Each row of a before or after table is a point. One or more steps were done to the points. Then noise was added and the rows were shuffled. The steps act on how far a point lies along the listed directions, d1 being the first. Name the steps. A step turns or swaps two directions, mirrors them in a line or flattens them onto one, adds a multiple of one to another, or multiplies one. Angles are multiples of 10 degrees, from the lower direction toward the higher: turns from -170 to 170, lines from 10 to 170 but not 90. Use the fewest steps. Two steps may share a direction if one is a turn and the other turns, adds or multiplies; they go together, in the order done. Otherwise the lowest direction goes first.
In the rows, zero is written as 128.

Directions:
(1): [136 178]
(2): [ 78 136]
Before (10 x 2):
[[155  89]
 [118  86]
 [145  78]
 [111 133]
 [118 139]
 [149 134]
 [127 129]
 [106  90]
 [120 112]
 [129 136]]
After:
[[111 100]
 [130 145]
 [171 141]
 [160  31]
 [128 130]
 [ 82  51]
 [107 149]
 [181  51]
 [103  46]
 [ 94 140]]
Steps: multiply d1 by 2; multiply d2 by 2

Directions:
(1): [150 112 163 153 114  58]
(2): [130 111 176 127 198 143]
(3): [207 154 113 145 140 142]
(4): [102 164  88 157 173  93]
Before, 8 rows:
[[193 143 119 106 173 244]
 [ 83 137 136 124 187 159]
 [144 181  86 136 198 153]
 [130  97 165 107 118 180]
 [128 147 107 140 108  91]
 [175 127 139 151 116 134]
 [139 112 129 128  48 126]
 [129  99 154 127 191 144]]
After:
[[150 149 102 158 135 126]
 [110 140 116 122 165 188]
 [ 78 157  70 141 108 132]
 [137 102 191 120 143 154]
 [157 100 151 132 189 150]
 [213 140 112 103 137 244]
 [125 137 117 133  95  84]
 [206 110 173 117  96 137]]
Steps: mirror d1 and d4 in the line at 30 degrees; turn d2 and d3 by 20 degrees

Directions:
(1): [168 116 156 124 148 222 134 148 141  93 106]
(2): [158 102 101 120 207 115  66 139  92 138 135]
(3): [116  58 102 120 118 120 108 146 211 116 147]
Before, 14 rows:
[[132 138 103 127 174  97  76 110  89 136 149]
 [ 85 151 116 118 133  15  95 114  64 176 141]
 [ 85  82 121 125  54 132 148 130 189 114 140]
 [106 117 127 128 101  89 107 110 146 126 156]
 [116 107 101 117 168  49  84 130  92 153 139]
 [ 86 140 148 135  32 117 205 111 172 116 120]
 [118  96 145 146 113 179 123 155 153  98 130]
 [123 149 130 131 209  84  86 122  87 155 140]
 [125 122 115 120 139  71 108 125 104 176 142]
 [121  92  91 121 162  96 119 124 143 126 138]
 [119 142 106 114 124  84 109  94 112 144 138]
 [ 91 123 152 116  75 172 190 138 169 110 106]
 [153  90 139 127 142 212 140 140 181  72 122]
 [115 101 165 134   7 167 171 138 241  94 125]]
After, 14 rows:
[[ 79 173 172 141  88 116 179 112 161 131 130]
 [106 127 124 128 110 124 170 117 155 115 123]
 [185  86 131 116 205 199  96 152 110  95 111]
 [137 122 157 128 116 163 121 121 144 100 136]
 [148  77 120 115 157 174  93 147 122 111 128]
 [ 97 163 143 135  68 128 162  98 146 115 139]
 [100 140 166 127  56 141 190 125 159 110 110]
 [110 104 113 145 150 106  83 142 108 132 147]
 [200  67 111 120 209 155  29 160 115 117 131]
 [134 143 139 112  95 165 147 104 147 109 116]
 [111 153 196 121  59 197 188 138 156  98  97]
 [117 106  83 129 172  59  87 114 111 140 160]
 [127 135 162 124  79 156 171 131 154 137 116]
 [143  85 109 104 210 147  89 152  97 130 116]]
Steps: turn d1 and d2 by 140 degrees; multiply d3 by 0.4
